Each point is reached from the start by the listed moves, each made 0, 1 or 2 times, or once backwards (-1), plus a little noise. Is the number of moves made odd or even? Then give how often each move was made.

Moves:
(1): [55 -1 14]
(2): [  5  33 -16]
Start: [ 10   8 -32]
Points:
[  4 -28 -18] -> odd (0, -1)
[-39  44 -60] -> even (-1, 1)
[-45  10 -47] -> odd (-1, 0)

Moves:
(1): [22  6  0  1  3  7  4  1 -3  1  3]
(2): [-3 14  1  1 -4 -2  3  1 -1  1  1]
(3): [ 2  1 14  2  2 -2  0  2  0  1 -2]
(4): [ 1 -1 -1 16 -2  2  2  2 -3 -2 -2]
(5): [-4  5 -4  3 22 -7 -1 -4  3  0 -2]
(6): [-7  3  1  0  5 23  2 -1 -2 -5  6]
(7): [-1 -3  0 -1  0  0 15  1 -1  1 -3]
(8): [-2 -1 -5 -2  4  1 -1 22 -1  3  2]
(9): [ 1  1  2  0 -2  1  1  3 20 -4  1]
(10): [ 2  0 -1  2  0  6  1 -3  4 21  2]
(11): [ 0 -2  2  3  2 -4  3 -1  0  0 15]
Start: [ 1  9  8  4 -1 -7  0 -4 -4 -4 -2]
Points:
[-13  17  22  35  60  -1   5  30  -4  16  32] -> odd (0, 0, 2, 1, 2, 1, 0, 2, 0, 1, 2)
[-16  21  42 -12 -28  -8 -19   6  19  -7 -15] -> odd (-1, 1, 2, -1, -1, 0, -1, 0, 1, 0, -1)
[ -3  37  -9  47  24  -4  -6 -31  45  21  -1] -> even (0, 1, -1, 2, 2, 0, -1, -1, 2, 2, 0)
[-13 -25  17  40   1 -36  30  19  -4  21  12] -> even (-1, -1, 1, 2, 0, -1, 2, 1, 0, 1, 2)
[  7   4  22  14 -25   3  15   4 -10  -3 -21] -> odd (0, 0, 1, 1, -1, 0, 1, 0, 0, 0, -1)

Moves:
(1): [10 -1  1 -2  3  1  1 -1 -1  2  2  2 -1 -4  2 -2 -1  2  0 -5  1  0  1  1
  0]
(2): [ 4 15  0 -4 -6 -1  4  0 -1  0 -2 -1 -1  3  0 -4  5  3 -2  1  5  0  4 -1
 -3]
(3): [-2 -1 13  1  0  1  3  1 -2 -1  5  1 -1 -2  1  1  1  3 -6 -2  0  0  1 -2
 -1]
(4): [ 2  1 -1 13  2  2  2 -2 -2 -3  3 -3  0  4  3  2 -1 -1 -2 -4  0  1  0  3
  0]
(5): [-4  3  0  2 12  1  1 -1  2 -1 -1 -2  0  0  1 -1  1  1 -2  2  2  0 -1 -4
 -4]
(6): [ 0  4 -4 -5  0 18 -1  0  2 -2  1  4 -4  4  4  4  0  3  1  0  2  0  0  4
  2]
(7): [ 0 -4 -7  0 -1  1 18  0  4 -4  0  3  1  0 -2  1  0  4  2  5  1  5  2  2
 -2]
(8): [ 1  3  1  3  1  1 -3 16  0 -1  3 -2  5 -1  0  1  2  3  3  5 -1 -1  0 -1
  0]
(9): [-1  1  1  2 -2 -3  0  1 13  3  0 -1 -1 -2  1  0 -2  2  2  1  3  0 -2  4
  1]
(10): [ 0  0 -1  3  0  2  1  2  0 14 -2  2 -1 -1 -1  2  1  0 -3 -2 -1  2  3  1
  0]
(11): [-4  0 -3  0 -2  0 -2 -4 -2  1 14 -1 -1  0 -1 -3  3  2  0  0  6  3  1 -3
  3]
(12): [-1  0  0  3  1 -3 -3  0 -1 -3  1 15  1  0  1  2 -2 -1  3  0  2 -3  7 -1
 -3]
(13): [-1  3  3  0  0  2 -3 -5 -2 -3  0  2 19  2 -1  1  0  1 -4  0 -6  7 -3  2
  0]
(14): [ 0 -3  3 -3  0 -1  1  1  1  0  0  1  1 14 -2  0  1 -3 -3 -1  2  1  2  0
 -2]
(15): [-5  1  0  0  0 -4  1  2 -1  1 -1  0  1  0 11 -4  0  2  2 -3  1 -1 -1  0
 -1]
(16): [ 1  1 -1 -2  0 -1 -1 -2  0 -2  1 -4  0 -1  4 13  1 -2  0  4  1  3 -1  1
 -3]
(17): [-1 -2 -1  2 -2  2  0 -2  2 -2 -2 -1 -1 -2 -2 -1 17 -6  4 -4  1 -1 -1  3
  0]
(18): [ 1 -2  2 -2 -1 -5 -3 -2 -1  0  0 -2 -3  3 -1  5  1 15 -1 -5  2 -1 -2 -2
  1]
(19): [-1  4  5 -1  2  0  0 -2  0  4  0 -4  1  2 -1  0 -1  1 13  1  2  2  2 -3
  1]
(20): [ 5 -2 -1  6 -3  0 -5 -5  0  5 -7  1 -3  1  4 -2  0  5  0 16  3  6  2  1
  2]
(21): [-3 -2  0  1 -1  2  0  1 -1 -1 -2  0  2 -2 -1  1 -2  0 -3 -1 12  0 -1  2
 -1]
(22): [-2  1  1  1 -2 -1 -1  2  1 -3 -2  2 -4  0  0  1  1  0  1 -2  0 11  1 -5
  0]
(23): [ 0 -3 -4  0 -1  1  2 -2  2 -1  2 -6  3 -5  2 -1  3  3 -1 -2 -1 -1 16 -6
 -4]
(24): [-3  2 -1 -4  2 -1 -2  0 -2  0  0 -1 -1  1 -2  0  0  1  1 -1 -2  1  5 11
 -2]
Start: [ -1   1   0   3   0   7  -8  -3   0   0  -6   0  -4   3   5 -11   2  -7
   5   2  -1   3  -7   5   5]
Points:
[ 18  -3  33   8 -13  -8  -5 -35  -1  32  13 -15   6   1  12   5   2  -1
  -2  16  -5  23 -30   6  16] -> odd (1, 0, 2, 0, -1, -1, 0, -1, 1, 1, 1, -1, 1, 0, 0, 2, 0, 0, 1, 1, -1, -1, -1, -1)
[ 11  24   9  14  19  21 -22  21  23   1   9 -47  12 -24  57 -10 -17  22
  29  -2  21  -3   3 -15   3] -> odd (2, 0, 0, 1, 1, 1, -1, 2, 2, -1, 0, -1, 0, -1, 2, 1, -1, 0, 2, 0, 1, 0, 2, -1)
[ -6  19  32 -21   0 -26   8  28  21  35  10 -19 -15  -6  23   3  17   4
  12 -17   1   2  28  15 -18] -> odd (1, 1, 2, -1, 0, -1, 0, 1, 2, 2, 0, 0, -1, 1, 2, 2, 0, 0, 1, -1, -1, 0, 1, 2)
[  2  15   8  26  14  21  44  29  -5   5  12  19 -12  23   0 -12  60   4
   2  -3  45   8  50 -12 -25] -> even (1, 2, 2, 1, 2, 0, 2, 2, -1, 2, 1, 2, -1, 2, 0, 0, 2, 0, 1, 0, 1, 0, 1, 0)
[  3  36  26 -15  19  41  31 -23  30  -3  -8  19  35  24  44 -24 -11  17
 -13  -3  14   7  39   6 -28] -> even (2, 2, 2, 0, 2, 2, 1, -1, 2, 0, -1, 1, 2, 2, 2, 0, -1, -1, 1, 0, 0, -1, 2, 0)
[-12   3   5   1   7 -14 -26  -1 -19   3  18  30  28  -4 -11  12  52  10
   6 -31   1  35   3 -18  -5] -> even (1, 0, 0, -1, 1, -1, 0, 1, -1, 2, 2, 2, 2, 0, 0, 1, 2, 2, 0, -1, 0, 2, 0, 0)
[  7  25   3  21 -15  -6 -18 -27 -16  20 -32 -22   8  25  46  20  -3  34
 -29 -15  29  25  27   2 -16] -> even (0, 2, 0, 2, 0, 0, -1, -1, 0, 2, -1, 0, 1, 1, 2, 2, -1, 2, 0, 1, 2, 1, 2, 0)
[ 14  -1  -5   2  -4 -15  27  14  17  26   7  -3  -5   5   7 -41   0  42
  -6  18  38  35  -5 -22   9] -> odd (2, 1, 0, -1, 1, -1, 2, 1, 1, 1, 2, -1, 0, 1, 1, -1, -1, 1, 0, 1, 1, 1, 0, -1)
